Each row of a before or after table is a point. The points were changed in one or more steps. Then noise was added and the rows were shuffled. The steps act on columns, c1 being the first. Write out the steps. A step turns or swaps two columns, mirrors them in a line or flattens them onto one, adds a multiple of one to another, or multiplies or shifts one. Angles are multiples of 10 degrees, from the lower column toward the higher: turns from -170 to 170, lines from 10 to 170 but not 90. Use the fewest steps. Two steps may share a column if one is a turn and the other turns, adds or multiplies; they go together, in the order done. Otherwise the lowest column goes first.
In the rows, zero is written as 128.

Before, 9 rows:
[[ 96 161]
 [208 133]
 [130 199]
 [ 78 146]
 [132  63]
 [142 137]
 [120 119]
 [183  94]
 [106 160]]
After:
[[147 168]
 [ 53 105]
 [167 163]
 [138 166]
 [ 88  78]
 [139 125]
 [112 132]
 [147  67]
 [102 193]]
Steps: mirror c1 and c2 in the line at 100 degrees

Before, 14 rows:
[[ 80 167 169 178 124 190]
 [207 168 140  63 140 102]
 [124  73  64 119 137  91]
 [180 166  88  98 148 119]
 [150  98 133 188 124 124]
 [114 160 149 162  98 137]
 [131 180 136 185 115 179]
 [122 173  93 188  93 204]
 [ 98  74  66 111 135 148]
 [128 170 146 162  88 160]
 [144  38  62 127 171 112]
 [113 124  86 156 174  95]
 [110 138 146 177 127 145]
 [153  54  79  99 198 119]]
After (14 x 6):
[[ 71 148 158 176 157 192]
 [178  67  43  99 136 119]
 [163 104 133 191 129 126]
 [174  49  55 126 107 112]
 [113 118  66 152 127  94]
 [103 152 162 163 126 137]
 [108 169 132 188  80 202]
 [188 194 125  64 145 101]
 [109 132 138 175 140 143]
 [165 181  89  98 108 120]
 [119  69  86 111  84 150]
 [142  72  80 119  84  88]
 [112 176 143 186 125 179]
 [113 168 170 163 117 160]]
Steps: turn c1 and c2 by 20 degrees; turn c3 and c5 by 50 degrees

Before, 8 rows:
[[ 82 125 154 127 149 152 165  83 208 200 110]
 [146 101 117 169 134  77 139 133  71 165 131]
 [120 131 118 137 144 148 102 136 136  34 126]
 [159 128 119 156  98 139 124 191 138 174 120]
 [133 126  72  29 176 141 130 110 112  84 169]
 [ 66  85  62 111 170 140 132 156 182  77 154]
 [114  84 142 112 120 112  75 100 109  74 103]
 [114 150 162  41 151  70 182 172 150  57 163]]
After (8 x 11):
[[159 129 117 157  98 140 122 192 140 172 121]
 [115 170 163  40 154  71 182 174 150  55 163]
 [ 66  40  63 111 169 141 133 154 182  76 153]
 [146  75 118 171 134  78 141 132  71 166 130]
 [133 124  73  28 178 141 131 108 113  82 168]
 [ 80 123 153 128 148 153 165  82 206 202 108]
 [114  40 143 112 120 112  78  99 110  74 101]
 [119 135 119 136 146 150 104 134 135  35 125]]
Steps: multiply c2 by 2

Before (14 x 18):
[[178 127 102 159 177 214 122 188  97 117  32  67 145 119  96  95  88 138]
 [148 155 133 134 139 149  80 113  77 117  67  84 154  90  63 125  66 150]
 [131 190  86 101  94  89 132  77 193 119 115 123  97 173 156 148 166 117]
 [180 143 107  78 113 111 155 102 137 169 126 162 165 141 161 166 129  69]
 [153 155  71 144 121 173 153  92 142 118 131 127 185 116  75 103 125 103]
 [239 152 151 141 107 211 117 145  62  54  84  31 156 113 114  85  84 185]
 [193 120 195 158 116 193 132 176 134  71  54  69 145 115  38  94  55 147]
 [228 139 137 171  89  98  60 137  90  99 117 110 145 189 146  46 150 116]
 [177 133 113 151 193 111 137  95 165 132 151 110 165 128 131 157 123 132]
 [161 161 130 115 171 113 148  41 142 145 128 111 135 124 154 117 176  22]
 [129 224 131 148 146 159 134  88 166 163 155 175 132 135 154 174 140  77]
 [128 193  83 129 160 104 184  86 142 139 162 130 120 156 142 145  68  51]
 [178 187 109  92 166 137 148  79 169 206 150 129 120 131 116  94 111 105]
 [144 165  98 135 114  83 159 104 155 145 159 162  93  75 173 118 151  90]]
After, 14 rows:
[[151 155  71 119 131 172 154 105 141 113 133 128 185 116  73  94 126  98]
 [145 155 132 150 151 148  78 124  75 118  65  82 155  90  62 112  66 139]
 [131 192  87  97 103  91 131 148 190 115 117 122  99 171 160  77 162 138]
 [130 223 129 101 157 161 132 174 166 164 154 174 129 137 154  87 139  79]
 [236 152 151 185 119 210 116  85  64  53  85  31 155 114 114 142  84 155]
 [183 144 106  49 122 113 155 169 140 169 128 161 168 138 160 103 129 129]
 [227 140 138 147  99 100  61  47  89  97 117 109 146 187 146 139 150  88]
 [179 186 106  85 173 137 148  90 168 206 153 129 118 131 116  78 112 141]
 [178 133 113 148 202 109 139 157 163 131 149 111 164 128 131  95 125 116]
 [161 162 131  39 179 111 150 119 141 144 128 108 135 123 153  42 177  69]
 [143 163  98 105 126  84 156 119 156 145 161 162  93  73 172 102 152  97]
 [193 118 196 162 126 192 137  96 138  71  55  70 146 113  35 175  60 120]
 [128 193  81  68 170 102 186 145 142 139 162 132 122 156 144  87  69  77]
 [176 126 102 156 187 213 123  93  99 116  34  64 144 118  96 188  87 109]]
Steps: turn c4 and c18 by -50 degrees; shift c5 by 10; swap c8 and c16

Before (14 x 48):
[[111 164  92 153  50 152 145 146 102 108 112  83  89 124  86 135 139 101
  162 119  99 117 158 191 104 141  94 139 178  85 126 120 143 129 106 123
  172 187  88 114 142 160 137 182 112 120 161  97]
 [ 92 152 124 126 182 138 102  95 120 162 163 185 161 135 115 175 139 140
  112 102 138 148  98 122 136 152 155 138 118 104  57  98 101 116 119  87
  102 124 133  82  92 131 157 131  86 136  71 146]
 [159 198 129 124 133 123 140 169 160 168  89  80 230 159 139 138 107 105
  143 191 155 108 129  89 122  81 145  77 142 138 171  90 121 103 133 128
  152 122  90 133 179 120  58 131 112 108  86 142]
 [124 146 143 150 173 144 114  64 128 194 175 180 149 125 132 191 138 125
  123 106 149 102  98 130 156 114 173 123  90 153 137 113 116  90 176 129
  133 166 158 140 104  89 147 136 150 127  91 135]
 [152 168 157 134 127  96 128  87 130 151 116  71 214 175 158 120 141  85
   66 175 151 129 158 120  80  78 151  60 143 177 178 173 112 107 206 134
  133 100  97  85 174 150  86 136 110 125 110 146]
 [144 148  30 111  31 151 145 142  87 151 126  77 108 125  96 118 148 150
  166 112 109 113 128 171 100  72  94 139 206  91 126 132 149 166  99 170
  164 187  86 109 142 147 129 103  99 148 164 117]
 [135 122  77 131 158 118 122  59 125 190 137 160 146 133 146 164 122 116
  110  91 114 150 135 137 139 187 144 189 104 126  83 116  89 113 175 153
  158 136 134 144 128 104 158 112 130  88 108 110]
 [144 141  69 105  45 127 144 101  88 140 118 114  94 102 129  60 132 111
  162 108 118 124 159 133 111 134  79 108 205  80 131 133 188 137  88 102
  169 211  92 116 163 153 123 142 113 126 123 124]
 [132 128  95 149 202 111  94  66 103 137 140 163 149 159 117 190 124 141
  112 112 150 149 117 138 169 126 179 177  87  82  99 111 141  70 184 110
  106 142 134 149 115 137 148 104 142 115 118 159]
 [223 162 130 152  94  97 147 164 131 174 121  68 201 131 185 157 103  74
  109 184 159 133 102 125  98  82 158  50 148 168 147 149 154  66 141 154
  157 108 129 133 152 160  88 139  96  99  87 134]
 [104 135 120 139 169 149 145  65 153 188 150 127 167 155 116 143 113 122
  139  75 125 133 128 136 115 162 167 140  73  78  92 121 126  81 155 104
  155 123 140 106  88 110 170  86 112 125 145 213]
 [130 115 101 145 180 147 109  86 119 171 159 144 146 152  87 166 134 140
  119  88 138 111 149 180 135 152 134 111 106 126  40  92 130  96 145 118
   95 163 130 108 165  95 173 107 154 123 121 150]
 [143 136  87  85   7 118 103  99 101 117 165 102 144 109 129 131 140  88
  129 112 110  94 149 176 139 147 105 167 200  69 111 104 182 174 113 152
  159 177  88 124 149 137 170 166 144 143 158 116]
 [118 151 125 153 189 141 127  81 111 171 170 158 160 165 124 145 139 140
  153  54  97 118  90 125 138 147 154 124  95  70  84 133 126  92 185 100
  128  84 158 178 140  89 188  90  95 107 101 128]]
After, 14 rows:
[[125 121  77 130 160 117 122  60 126 191 136 158 144 135 149 167 123 118
  111  90 113 146 136 138 138 186 144 189 105 126  85 116  87 113 175 156
  158 136 115 144 126 103 160 112 126  90 108 112]
 [ 88 134 119 139 170 152 145  65 152 186 147 125 166 158 116 142 114 123
  140  76 123 136 126 136 118 162 167 142  74  78  93 118 125  79 154 106
  159 125 119 104  90 110 171  85 113 127 146 212]
 [ 96 150 123 153 193 143 128  82 109 172 172 158 163 163 126 147 139 141
  154  54  97 115  90 125 139 146 153 123  95  68  84 132 127  94 185 100
  129  83 138 180 141  89 189  89  96 105 101 128]
 [239 160 130 153  95  93 144 165 129 175 120  67 200 130 185 158 103  74
  108 182 160 132 102 127 100  82 159  52 146 167 147 150 152  67 140 153
  157 107 111 132 151 163  89 141  97  98  86 135]
 [119 147 142 151 173 145 114  64 127 194 174 183 148 123 134 194 136 122
  120 106 149 100  97 129 154 115 173 122  90 154 139 112 117  91 173 130
  132 168 141 142 106  90 147 134 150 128  93 136]
 [138 138  68 105  44 124 146 102  89 139 119 114  96 100 128  60 135 109
  163 107 118 123 158 134 111 134  80 107 205  79 131 134 190 137  89 102
  167 209  70 117 162 151 123 141 113 125 125 125]
 [128 126  96 147 202 110  96  66 103 138 140 165 149 158 115 189 123 139
  113 111 151 148 118 141 171 125 179 177  87  81 101 112 140  69 184 109
  105 141 116 149 114 137 150 104 142 113 116 159]
 [ 84 151 123 127 182 137 104  98 122 162 165 186 161 136 113 174 139 139
  112 102 139 148  97 124 137 153 153 137 119 102  57  98 101 116 117  87
  100 127 115  84  94 129 156 131  84 136  71 146]
 [140 137  89  85   7 115 101 100  98 120 162 101 146 112 128 128 140  87
  127 113 113  93 149 176 137 146 108 165 200  72 110 104 182 175 112 152
  160 176  70 127 149 138 170 166 145 143 159 116]
 [166 170 156 134 128  91 127  88 127 153 116  72 215 177 157 117 139  81
   68 175 152 129 159 119  81  79 150  60 147 177 181 173 111 106 204 131
  134  97  78  85 175 151  83 135 110 124 110 144]
 [110 163  94 155  46 153 144 149 101 106 110  83  89 124  85 134 139 101
  161 115  96 118 157 192 107 141  93 140 175  83 126 120 142 129 106 119
  172 187  67 113 142 163 138 186 110 119 160  98]
 [179 200 130 124 133 122 139 167 160 168  88  80 229 158 138 138 108 104
  142 192 155 107 129  90 123  79 145  74 140 138 171  91 123 106 133 128
  151 120  70 133 179 120  57 133 111 107  86 143]
 [119 114 101 142 180 149 111  83 116 172 162 144 147 150  86 164 136 141
  118  88 140 111 148 180 135 152 134 112 107 124  41  92 131  96 143 116
   94 164 113 108 166  96 173 109 155 127 122 147]
 [141 149  30 112  34 152 146 140  85 152 126  77 110 125  98 116 145 150
  166 113 109 115 127 170 100  70  92 139 207  90 129 131 150 167  99 170
  164 187  68 111 142 146 126 100  99 147 163 120]]
Steps: add 0.3 times c20 to c1; shift c39 by -20
